Rows are points. Before rounding, the points of a table are all equally far from one centre. They may lie mostly on one side of it. Write the centre, to within rounding.
In the rows, 128 means zero.

Points, 9 rows:
[[146 175]
 [142 177]
 [156  98]
 [165 113]
 [167 147]
 [ 74 158]
 [ 80 166]
 [104 181]
 [150 172]]
Centre: [118 132]

Points (14 x 11):
[[122 106 217 120 168 144 150 165 144 136 189]
 [119  85 199  93 155 141 110 167 171 171 173]
 [145 156 160  60 141  70 108 184 129 131 155]
 [116 125 112  73 143 105 176 137 126  66 186]
 [ 89 102 178  81  66 150 156 148 180 110 129]
 [133 142 140 121 180  98 101 189 178 100 188]
 [105  99 144  81 204 123 132 164 174 175 168]
 [105 136 118  82 139 124 121 138  80 128  87]
 [139 155 199  93 176 135 153 187 153 159 111]
 [158  89 161 128 182  79 164 134 171 109 145]
 [170 104 125  93 128 153 151 118 127  91 195]
 [137 170 132 125 112  60 169 169 163 145 170]
 [132  91 189 118 155 155 109 146 168  83 100]
 [ 96 143 173 132 183  82 119 150 136 158 185]]
Centre: [117 125 141 107 134 127 140 153 150 127 144]

Points, 27 rows:
[[109 105 126 178 123 167  74 122 167 182 156 124 214 131 123  91  88 177
  120 142 168  81 144 119]
 [160 165 158 165 101 144  84 148 184 185 156 155 176 109 172 121 113 189
  137 190 154 120  97  87]
 [158 108 158 114 111 130 117 125 140 167 170 117 223  90 109 136  80 168
  178 142 165  79 120  74]
 [124 168 119 160 132 113 108 156 180 123 121 133 217 110 147  92  80 185
  168 178 138 117 135  61]
 [ 79 120 155 123 104 149 108 170 179 163 151 116 209 129 141 111 130 168
  117 183 183  98 148 132]
 [ 92 139 151 157 100 138 110 132 199 179 146 154 215 155 137 135 103 174
  115 112 151  96 115 112]
 [108 150 133 135 116 118  97 112 169 158 165 123 222  96 109 112  75 197
  126 155 154  71 145 117]
 [149 115 173 185 152 144 160  90 153 161 185 143 220 139 133 116 107 134
  142 139 186 110  94  93]
 [183 152 109 144 101 139  65 145 171 149 118 102 177 117 119 105 104 155
  164 212 166 121 141  91]
 [143 121 163 148 156  91 112 104 148 157 150 132 245 146  93  91 124 166
  168 200 178 110  95 105]
 [163 119 173 129 133 123  97 139 178 141 167  77 191 143 170 146 116 158
  141 130 164 133 124 129]
 [136 179 161 177 139 152  94 111 147 179 165  99 149  87 105 107 132 148
  172 147 218 107 111  88]
 [109 138 169 146 161 150 123 159 155 159 134 106 193  75 145 128 156 137
  194 190 129 125 161 109]
 [118 144 142  94 127 146 133 126 196 155 149 102 203 108 137  72  79 154
  146 172 157  90 150 116]
 [153 115 146 145 139 111  87 167 164 190 186 151 200 106 137 119 119 184
  180 152 188 129 122 102]
 [121 160 125 124 130 104 144 170 133 181 175 176 198  96  85 122 102 131
  187 180 177  82 124  88]
 [100 147 129 152 138 127 126 115 190 177 139 144 185 107 128 128 104  93
  124 213 190 145 163  98]
 [ 91 162 195 137 114 126 125 129 152 134 120 107 178 143  85 108  93 175
  186 178 172 115  95  65]
 [156 144 142 168 156 107 102 147 166 132 171 132 194 133 133 127 121 179
  193 147 207 132 123 120]
 [ 76 171 179 155 148  94 111 155 150 188 177 127 208 100 109  99 132 174
  161 189 173  94 110 129]
 [140 123 164 175 143 143 150 116 183 202 177  85 201 136 128 167 138 143
  142 186 185 120 131 109]
 [106 123 122 138 163 175 118 153 173 168 109 150 221 102 122 114 115 111
  144 126 182 121 108  89]
 [166 202 171 155 129 150 129 137 169 162 159 102 195 121 127  87 119 182
  106 180 167 119 105 103]
 [147 180 144 123 164 104  89 142 122 152 199 103 245 112 119 118  87 136
  122 166 166 111 113  93]
 [129 138 157 147 143 153  80 160 155 153 158 118 192 112 111 102 109 204
  118 145 137 127 165  62]
 [170 149 118 159 166 137  97 145 180 129 179 127 218 106 143 122 115 142
  166 158 128 143 119 141]
 [137 175 162 134 133 129 106 158 182 163 178 131 203 105 126 132  67 186
  142 191 166  80 102 102]]
Centre: [119 141 131 152 128 123 115 130 133 166 148 117 174 133 131 118 119 134
 146 165 143 109 113  94]

Points (30 x 24):
[[189 154 175 106  95 168  78 131 124 117 128 122 134 130 148 152 180 120
  163 233 164 168 142 123]
 [ 96 167 190 123 106 173 167 137 115 115  59 153 124 115 109 144 138 130
  134 172 126 152 101 171]
 [117 171 150 104 107 128 127  96  93 131 103  96 119 181 170 195 161 139
  188 195 162 167 144 159]
 [ 88 160 162 124  67 161 155 153 159 108  80 134 141 124 156 155 185 168
  172 124 145 161  66 173]
 [151 171 154 138  97 116 151 141 181 139  41 146  85 169 114 153 168 103
  189 179 128 172  98 149]
 [111 110 169 111  77 187 114  82 128 133  94 131 124 116 138 174 104 113
  157 179 193 151  76 160]
 [125 148 145 144  96 123 120 100 127 172  61 160 106 116 152 188 158 119
  141 158 192 214 101 166]
 [126 153 177 139  39 132 153 182 117 128 103 126 109 127 201 176 182 149
  153 163 180 170 117 178]
 [ 87 162 119 105  50 137 175 102 150 122  95 101 147 113 150 134 189 100
  157 157 137 189  86 191]
 [105 185 159 104  69 147 117 133  95 103 109 185  79 144 180 180 166 130
  181 192  91 151 131 130]
 [145 170 174 119  20 140  99 136 124 108  73  84 120 142 136 152 108  93
  112 143 136 196 142 154]
 [124 134 142 130  85 145 110 151 127  79 122 175  85 116 154 214 102 112
  142 196 142 120 149 162]
 [112 157 144 143 121 122 171 174 100 162  85 150 138 119 124 148 202  99
  195 170 127 117 114 127]
 [ 78  64 153 142 103 160 151 155 116 117  79 173 110 117 190 129 128 145
  185 175 147 128  98 151]
 [121 159 143 174  92 140  81 119 106  78  67 153 140 165 137 165 137 127
  151 187 193 170 101 115]
 [ 74 166 148 118 120 169 129 117 134 149 120 173  72 156 144 177 143 115
  181 162 154 198 110 116]
 [127 163 170 138  89  94 108 168 144 135  21 130 103 108 145 148 149 133
  186 182 147 150  87 179]
 [146 140 177 126  76 174  89 161 120 122  83 144  64 116 136 176 142 179
  207 144 141 110 116 132]
 [142 128 130  99  89 153 131 110 180 145  78 125 169 122 177 156 150  75
  147 188 139 208  77 174]
 [144 111 160 146 110 116 165 151 120 131 128 132 118 179 103 121 171 107
  154 210 106 193 131 161]
 [111 198 157 119 120 138 101 144 105 136  83 112  97 127 102  89 148 119
  166 186 157 176 127 152]
 [123 144 115 123 101 173 131 102 127 104  84  86 142 162 143 188 188 124
  164 116 197 199 139 128]
 [140 147 152 156  64 130  90 147 113 116  32 142 143 134 103 128 138 108
  182 202 140 135 157 173]
 [129 134 156 152  64 163 135 110 144 112 133 148  61 123  89 135 151 165
  197 202 144 139 144 168]
 [137 128 149 105 105 119 103 130 210 116  87  97 164 127 134 175 129  96
  136 149 171 214 101  82]
 [130 158 102 154  53 110  86  91 184 126  66 115 101 148 175 138 149 109
  184 196 186 183 141 162]
 [130 128 143 123  94 130 131  70  80 119 113 185  99 137 188 137 135  90
  191 213 163 162 126 116]
 [146 110 189 112  56 197 135 134 156 139  72 117  78 132 144 172  81 172
  120 169 139 166 125 107]
 [ 78 170 133 129  78  80 119 180 104 127 124 147 119  83 154 150 166 123
  128 159 188 168 116  76]
 [155 119 105 111  88 112 107 134 126 111 131 173 136 155 154 187 146 123
  197 174 159 136 115 202]]
Centre: [132 125 129 125  77 131 130 130 137 122  97 122 118 115 151 148 145 131
 160 163 130 161 129 116]

Points, 31 rows:
[[ 69 108 143 156  76  76 157 175 178 127  93  86 140 154  97 120 117 185
  115 128 124  98 111 189]
 [ 96 124 125 147 125  96 166 162 139 117 125 111 116 119  74  90 118 229
  130  92 111 114 160 199]
 [ 76  79 140 116  85  70 161 168 136 135 110 113 140 128  78 118 140 192
  139  96 126 129 187 179]
 [ 87 104 112 115  61  74 194 149 165  93  76 117 138 157  67 104 123 183
  143 113  88 145 167 171]
 [124  85 123 136  77 123 155 152 145 105 105  90 136 121  53  63 131 217
  114 108  99 147 173 145]
 [ 93  55 128 139  70  82 147 199 169 143  99 104 149 134  68 103 145 193
  129  98 113 128 128 178]
 [ 87  99 117 148  88  95 164 154 166 122 104 140 161 134  46 142 131 193
   94 113 111 127 161 166]
 [120  96 102 137 150 120 140 165 154  86 103 103 127 149  49  90 101 194
  114 129 133 158 159 168]
 [102  86  79 148  87 100 183 138 137 136  66 139 161 131  75  88 144 199
  103 151  77 154 122 155]
 [116 120 108 166 120  52 158 155 142 110 104 110 171 135 106  92 111 211
   92 126 144 105 113 133]
 [ 59  88 118 146  98  62 145 142 121 104  77 101 139 190  69 122 132 188
  117  97 122 114 162 147]
 [ 93  75  89 163  80  86 151 192 137 111 119 126 118 169  62 146  93 208
  115 122 130 123 172 158]
 [ 88  99 128 141  85  81 160 140 124 163  93 123 160 184  66  98 153 136
   66 117 107  91 112 172]
 [ 89 149 103 156 116  78 138 158 128 147  77 107 170 176  96 133 158 188
   87 128 140 115 100 170]
 [114 112 120 158 110  50 167 157 130 141 107 129 106 146  33 134 133 193
   98 129 104 135 151 198]
 [ 70  77  91 174  96  76 146 206 137 124  94 130 159 183  74 122 110 173
  125 103 111 101 136 135]
 [ 99  99 153 135 103  75 133 170 160 138  67 106 152 131  67  89 103 194
  124 142  97 128 144 183]
 [ 89 114 145 128 111  94 159 120 147 140  77 135 148 206  70 123 129 190
  132  88 133 111 124 123]
 [103  86  98 121 113 104 170 163 104 129 122 131 171 165  56 112 102 170
  137  94 154 130 176 186]
 [142  80 130 140 127  71 158 144 135 123 105 120 151 133  36 120 121 217
  153 102 133 127 129 185]
 [ 78 114 127 150 103  37 149 130 143 133 128 129 168 161  50  91 165 165
  142 107 128  97 142 154]
 [109 132 123 146 110  80 151 123 155 109  94  94 120 140  34 110 129 203
  103 137  94 138 171 125]
 [ 82  92 119 137  96  84 172 119 133 126 111  70 158 164  56 115 109 195
  119 126 108 125 144 200]
 [112  97 137 144 106  86 131 169 112  77  73 138 172 143  54 134 126 199
  123 137 124 107 106 195]
 [ 76 115 102 160 103  92 182 131 121 117  85 140 136 150  61 111 147 156
   90 121 119 176 161 170]
 [ 90 108  73 171 107  80 163 151 143 146  86 134 168 128  65  91 121 167
  122 150  80 137 122 207]
 [106 134  51 160  93  91 147 198 166  99 136 143  99 152  77 121 131 202
  117 109  95 133 184 148]
 [ 83  85 111 143 102  99 127 203  99  72  91 114 141 183  75  89 100 171
  121 148 118 139 161 184]
 [ 71  96  92 135 107 129 158 172 160 106 108 131 136 156  70 107 137 181
  108 113 130 158 177 193]
 [110 107 157 166  80  86 128 147 116 126  95 105 171 153  50  86 113 204
  107 123 125 137 118 191]
 [ 95  92 116 128  89  83 134 165 157  94  93 122 164 156  41  77 161 207
  118  94 121 120 151 156]]
Centre: [132 114 100 131  85 103 131 148 121 120 121 122 116 152 101 110 134 154
 140 125 105 120 120 152]
